Each row of a before or after table is a point. The points were changed in one or more steps. Then noise was added and the rows were shuffled. The steps act on how far a point lies along the listed directions, d1 being the first. Name the steps. A step turns or swaps two directions, mirrors them in a line or flattens them onto one, adds a multiple of one to another, or multiplies one. Angles are multiples of 10 degrees, from the lower direction toward the higher: turns from -170 to 170, lines from 10 to 170 but not 90. Use the fewest steps. Two steps may share a direction if one is a turn and the other turns, adds or multiplies; they go together, in the order done. Otherwise the lowest direction goes first.

Directions:
(1): -16.4	13.3	21.7
(2): 6.3	-22.8	18.8
(3): 24.6	14.7	9.6
Before (13 x 3)
3.6	0.1	-5.8
-3.0	-10.2	-1.5
4.4	-0.6	0.1
4.9	1.2	-3.2
-5.0	4.8	2.7
3.5	-2.0	-3.4
-4.4	2.6	-2.2
-0.3	-1.9	-2.6
-3.3	1.1	-5.0
2.8	1.9	-6.3
3.2	-0.6	-4.1
1.4	-0.9	-5.1
-8.3	3.3	10.5
After (13 x 3)
5.6	2.8	-3.5
-2.1	3.3	-5.0
3.7	0.4	-4.4
3.8	1.4	-4.7
-4.6	-6.7	-5.0
-4.4	2.5	4.2
-9.8	-2.3	13.0
-3.9	3.4	-1.3
4.5	4.5	-6.7
4.1	-0.5	0.0
4.4	2.5	-6.4
-0.3	-0.3	-3.9
2.4	1.6	-5.8
Steps: add 0.5 times d1 to d2; turn d2 and d3 by -20 degrees

Directions:
(1): -17.5	-27.0	6.2	4.0	26.8	-4.8
(2): -2.8	7.7	-8.7	-25.4	6.0	-31.7
Before (14 x 6)
6.6	6.8	0.5	0.8	-8.7	6.4
-1.0	-2.0	2.7	7.8	-4.6	6.5
-0.6	-2.3	0.9	-5.0	7.5	-9.0
4.6	3.8	0.4	5.1	-7.4	4.1
-5.1	-6.2	2.5	5.4	5.3	6.3
3.7	2.8	1.5	-2.5	1.5	-1.6
2.9	6.8	-0.5	-6.5	-2.5	-4.9
4.1	0.5	0.0	8.0	-3.0	7.5
2.4	3.3	-2.3	-1.4	-2.4	-0.5
4.3	2.0	0.5	2.5	-0.9	1.4
-4.6	-6.4	3.2	2.5	3.8	-1.3
-1.5	-5.7	0.4	-1.9	6.1	-0.2
-0.8	-0.4	-3.0	-5.5	2.0	-8.4
2.2	3.7	0.8	-0.6	-4.1	3.0
After (14 x 6)
5.2	7.9	-2.4	-7.4	-5.7	-4.4
1.4	4.4	-0.1	-4.2	-2.2	-1.5
4.2	2.9	0.0	0.3	-0.4	-1.4
-1.9	0.4	0.6	-6.7	4.9	-8.0
0.2	1.0	1.2	6.8	-3.1	10.4
-3.3	-6.8	-0.5	-0.6	5.9	-4.3
-1.7	-4.1	4.2	6.0	-0.9	4.1
2.4	0.5	2.0	-2.4	3.2	-2.5
2.6	5.1	-0.1	3.2	-9.5	3.9
6.8	6.5	-3.3	1.7	-5.9	1.6
4.0	7.5	-1.4	-1.1	-7.3	-3.7
-0.2	-5.0	1.3	2.5	3.3	5.9
0.9	0.9	-2.6	-2.9	0.8	-3.6
-1.9	-7.4	4.1	2.3	9.3	-1.2
Steps: turn d1 and d2 by -60 degrees

Directions:
(1): 4.7	-12.8	-7.0	-39.6	-3.6	14.3	-16.2	-0.4	-21.4
(2): -28.2	7.5	4.8	-13.4	-22.2	-7.8	11.5	-31.5	2.9
(3): -18.1	-9.9	-22.0	-18.2	16.9	-21.0	3.4	14.9	23.2
(4): 22.1	26.7	-13.8	-10.6	22.1	-10.3	14.3	-19.4	-7.9
Before (14 x 9)
5.9	4.8	7.1	9.6	-3.6	0.2	0.4	-6.9	-3.9
0.0	3.4	-1.5	-9.2	0.7	-0.9	0.8	0.6	-1.4
-7.9	-3.2	-4.2	-2.9	0.1	-0.9	-3.7	-2.1	0.6
2.5	-4.3	0.3	2.0	2.3	0.0	-1.4	6.1	1.6
3.0	-5.5	1.3	9.5	0.5	4.1	-4.1	10.4	-0.1
0.3	1.6	-3.1	-7.4	1.5	-4.1	3.3	-8.1	-1.4
1.4	1.8	-0.6	-2.4	2.5	-0.6	-1.3	0.3	0.6
-2.0	0.5	-4.6	-6.4	-1.2	-5.8	-2.1	0.0	-1.0
6.3	-1.6	1.9	13.0	4.5	2.6	-0.3	6.2	0.0
10.9	4.1	-0.7	1.5	1.4	0.9	0.6	-4.1	-3.0
-2.9	3.5	-0.7	2.9	4.4	-4.3	3.7	-1.1	6.2
2.5	-5.9	1.0	-4.3	-4.0	9.1	-6.9	6.1	-2.4
-2.1	7.1	1.3	2.2	-3.0	3.1	2.2	-6.4	-1.8
7.8	5.6	4.0	7.2	2.6	-1.4	5.0	-5.1	-3.1
After (14 x 9)
-5.7	-2.8	-5.2	-5.2	0.8	-2.1	0.2	4.4	8.3
0.4	-0.5	-3.6	-7.3	-1.7	-2.0	0.5	-4.7	0.7
0.3	-6.0	-2.4	-11.0	-0.9	5.5	-4.5	-1.3	-7.6
2.0	1.7	0.7	6.5	2.2	-4.1	3.9	-2.5	2.8
2.3	2.4	-1.5	6.1	0.8	-5.5	-1.0	4.0	1.4
0.8	1.2	0.0	-0.7	2.1	-0.6	-1.6	1.2	1.3
-3.6	0.5	2.7	-7.0	-7.5	-1.6	-0.7	-11.0	-4.1
-4.8	5.9	0.8	1.1	-3.9	2.4	2.1	-5.9	-0.6
5.6	2.0	4.1	2.7	0.9	5.2	-2.2	-0.8	-4.2
2.4	-4.5	-1.0	-3.9	1.6	1.2	-2.2	3.6	-1.1
0.2	4.2	0.4	1.8	2.6	-3.3	3.0	4.7	3.9
-0.2	-0.3	2.2	-7.8	-3.1	0.6	1.5	-7.5	-5.8
-1.1	-6.2	-4.0	-8.9	-0.9	3.5	-5.0	3.5	-4.4
-1.2	0.2	-1.6	9.2	3.3	-0.6	-2.0	0.9	1.5
Steps: turn d2 and d3 by 70 degrees; turn d1 and d3 by 120 degrees; multiply d4 by 0.4

Directions:
(1): -14.1	4.5	-5.2	17.0	10.4	35.8	11.9	32.9	6.7	-13.5	26.4	11.7	-5.8	-4.1
(2): 14.0	-15.1	-22.7	-10.5	-10.1	-3.7	32.6	4.2	24.0	2.8	-9.5	16.5	22.0	-24.3
(3): -8.2	-6.1	21.7	-0.8	6.4	-14.0	-17.2	-17.2	11.3	2.0	34.5	13.5	4.4	-36.5
(4): 2.9	-12.2	-1.9	20.4	-19.1	3.3	-7.9	-0.9	0.9	-17.7	13.4	-36.0	38.1	2.7
Before (14 x 14)
4.3	-5.9	1.6	-8.3	0.0	-10.6	0.9	-7.9	4.5	1.8	-1.0	3.6	8.2	-12.4
0.6	0.8	-0.3	2.9	-2.7	3.9	-1.3	1.4	-1.2	-4.8	-1.7	-5.6	3.6	3.3
-1.3	-0.3	-0.7	-3.3	2.2	0.0	2.7	1.0	3.1	1.0	3.0	1.5	-3.7	1.3
6.9	-4.7	-5.6	-10.9	-4.2	-9.6	4.2	-5.0	0.1	7.7	-13.1	-0.5	1.7	3.1
-2.2	-0.1	2.0	-1.7	-0.3	-5.9	-3.4	-3.0	1.8	1.3	1.6	1.6	-0.7	-3.6
-3.9	0.0	7.9	5.9	-3.1	3.9	-3.1	2.1	3.3	-5.0	11.7	-3.9	7.6	-2.6
-0.2	-3.7	0.6	3.1	-5.1	-3.3	-2.0	-3.3	0.2	-4.8	-0.4	-5.1	8.3	-1.9
-0.6	-1.2	3.6	5.1	-0.5	1.9	-5.8	-0.4	-2.2	-3.7	5.3	-6.2	-0.5	2.3
-1.6	1.4	0.6	1.1	2.5	4.9	-4.1	3.7	-2.2	-3.7	-1.4	-1.6	1.9	4.1
-4.0	2.4	3.5	9.8	-2.1	6.9	-6.3	3.6	-3.4	-6.5	8.3	-15.4	4.9	4.1
-1.6	4.4	0.5	5.6	2.3	4.1	0.2	6.4	-2.5	0.4	5.6	-1.3	-4.3	-1.1
3.8	0.3	-7.2	-5.6	0.4	1.2	6.2	1.3	0.0	2.1	-9.8	3.6	-4.8	4.9
-0.7	-2.0	0.7	4.9	-2.1	2.8	1.3	3.9	-2.9	-4.6	3.1	-6.2	4.4	-0.5
-0.2	0.8	-3.4	6.8	0.6	2.6	3.7	3.4	0.4	-3.1	1.9	-3.2	1.9	2.3
After (14 x 14)
0.7	0.9	-4.0	5.6	0.2	1.2	3.7	2.9	-0.5	-1.7	-0.9	-4.5	2.1	4.2
5.9	-6.0	-2.3	-11.2	-3.4	-12.9	1.0	-8.3	2.0	8.5	-8.6	1.4	2.8	-2.7
-0.6	4.8	-1.5	5.5	1.8	4.3	1.1	7.3	-3.6	0.6	1.9	-2.5	-4.5	2.6
0.4	-1.6	0.2	4.4	-2.4	2.3	1.3	3.4	-3.5	-4.5	1.2	-6.9	4.2	0.9
0.1	-0.9	2.8	5.8	-0.8	2.9	-5.3	0.6	-2.1	-4.0	4.9	-6.1	-0.4	3.2
1.4	0.9	0.0	2.2	-3.3	2.5	-1.6	0.2	-1.7	-4.9	-2.7	-5.9	3.9	3.8
2.4	-5.4	2.4	-6.7	1.2	-6.9	1.0	-4.8	6.4	0.0	5.0	6.1	7.6	-15.5
-3.5	0.3	1.4	-0.9	0.3	-3.5	-2.6	-1.0	2.4	-0.1	4.7	2.9	-0.9	-5.0
-0.8	1.4	0.3	0.8	1.6	3.4	-4.0	2.9	-2.7	-3.0	-3.6	-2.4	2.3	4.9
-4.2	0.6	6.1	7.5	-3.5	7.3	-0.9	5.4	2.7	-5.8	10.6	-4.3	6.4	0.6
-1.7	-0.4	-0.5	-3.7	2.2	0.4	2.8	1.7	2.7	0.5	2.4	1.6	-4.2	2.4
-3.3	2.1	2.8	9.4	-2.4	6.2	-5.7	3.7	-4.6	-6.1	4.9	-16.7	4.3	6.0
4.6	-0.7	-5.7	-6.9	-0.2	-2.3	3.8	-2.7	0.1	3.2	-10.6	3.3	-4.0	4.2
-0.2	-3.4	1.3	3.1	-4.6	-2.6	-2.5	-3.3	0.5	-4.8	1.4	-4.4	8.4	-2.8
Steps: turn d1 and d3 by -30 degrees

Directions:
(1): 24.2	-1.1	15.1	-8.6	-15.4	-47.1	-14.9	4.4	4.7	-13.5	-16.1	19.0	-7.6	12.3	-18.8	14.0	-10.9	7.3	-10.5	-25.5
(2): 28.6	-11.4	1.7	8.1	-12.5	-20.9	31.6	18.6	-7.9	14.4	3.5	-2.3	39.5	-6.8	1.9	3.6	1.8	-27.7	16.1	14.1
(3): -18.7	-11.5	-4.0	-22.8	-9.3	22.3	20.8	-6.2	-13.1	1.0	-3.1	31.1	3.0	-6.9	-28.6	-10.5	-26.4	-26.4	-6.0	-21.3
(4): -3.0	-22.9	-26.7	15.4	34.1	-1.6	11.8	26.1	5.8	7.6	-3.7	12.1	-4.7	3.7	27.0	21.0	-8.3	1.7	-9.4	-31.7
(5): 16.0	-7.9	35.0	-26.8	31.6	15.7	2.2	10.3	-15.6	-18.9	-18.7	18.8	2.6	1.0	13.1	-7.3	19.4	6.4	22.9	0.7
(6): 2.8	21.2	20.6	15.1	13.1	7.4	9.3	16.3	39.8	-29.8	29.9	12.5	12.5	2.3	-4.8	-12.9	-3.6	-11.3	-19.7	-1.6
Before (8 x 20)
3.0	5.2	0.3	4.4	3.0	-1.4	-3.1	2.1	6.6	-1.5	1.0	-2.0	1.0	2.6	2.9	-1.6	1.8	0.1	0.5	1.1
2.1	0.5	1.5	-3.2	-3.5	-6.6	-6.4	-1.2	-0.3	0.8	-3.5	-4.9	0.3	-0.3	1.6	2.7	3.2	5.9	1.0	-1.8
-0.7	-2.6	-0.6	0.9	7.9	0.4	-1.2	2.7	-2.9	0.5	-4.7	-2.9	-0.8	0.1	8.9	7.4	1.1	1.4	4.6	-1.8
0.6	0.2	-3.9	3.5	-0.8	-5.0	-3.0	-4.0	-1.5	2.5	-0.8	-2.4	-5.3	1.6	1.6	-0.6	-2.6	1.6	1.0	1.4
-1.1	-6.7	-12.1	5.8	5.3	-5.2	2.7	6.1	-3.0	8.8	-0.8	-0.9	1.5	1.0	7.3	8.7	-0.4	1.3	-1.3	-4.3
-4.5	-5.4	-1.1	-9.9	-6.7	7.1	10.5	0.6	-4.9	1.3	-3.0	12.3	3.4	-3.0	-13.5	-1.7	-14.5	-14.8	-3.0	-10.4
-1.6	-0.3	-0.8	2.5	1.5	0.1	2.4	-3.0	-2.5	4.9	-1.0	-6.3	1.2	-3.4	4.3	-1.1	5.1	0.8	4.4	5.5
-4.3	2.2	-3.3	-1.8	-0.3	1.6	-6.3	-2.1	-0.2	-0.8	1.2	-1.6	-7.1	-1.0	-1.0	0.9	-3.0	4.3	-0.7	-1.4
After (8 x 20)
-5.8	-2.9	1.3	-9.8	-0.7	10.8	7.7	-3.0	-11.1	4.2	-1.0	6.3	5.6	-3.9	-7.0	-4.8	-1.4	-7.3	4.8	2.7
-4.8	1.5	-1.3	-3.3	3.6	7.4	-5.1	-1.7	-2.0	-1.2	1.4	-1.4	-6.3	-2.2	2.2	-1.1	-0.2	4.3	3.1	1.1
2.4	-4.0	3.1	-3.2	2.7	-5.3	2.2	-0.8	-5.5	2.6	-6.7	2.0	-0.7	-1.3	2.2	1.7	2.6	0.9	3.8	-2.8
-2.9	-2.7	-2.9	-0.8	4.6	5.5	1.4	-3.8	-5.3	2.8	-1.2	-1.4	-3.7	-0.6	4.2	-3.8	-0.3	-0.7	5.0	3.8
5.0	15.1	13.0	1.9	-9.9	1.7	-2.4	-3.0	8.3	-7.2	8.1	-10.4	7.7	-1.7	-5.6	-7.8	5.2	-3.5	1.8	16.8
-2.5	-1.6	-0.2	-4.9	-6.4	-5.8	-1.5	-3.5	-4.0	-0.2	-5.6	4.1	-1.5	0.5	-7.1	6.0	-9.1	-4.2	-0.8	-7.6
0.0	-1.1	-5.1	1.3	5.9	2.2	1.1	3.2	2.5	1.6	-2.4	3.9	0.4	1.9	2.4	-0.5	-2.6	-2.5	0.2	-5.8
-4.9	-2.9	-7.1	-1.4	-2.3	0.0	-1.6	-1.3	-2.2	6.8	-2.0	-5.1	0.7	-2.3	2.9	2.9	-0.6	2.1	0.1	-3.5
Steps: multiply d5 by 2; turn d1 and d5 by -120 degrees; turn d3 and d4 by -110 degrees; turn d4 and d6 by -30 degrees
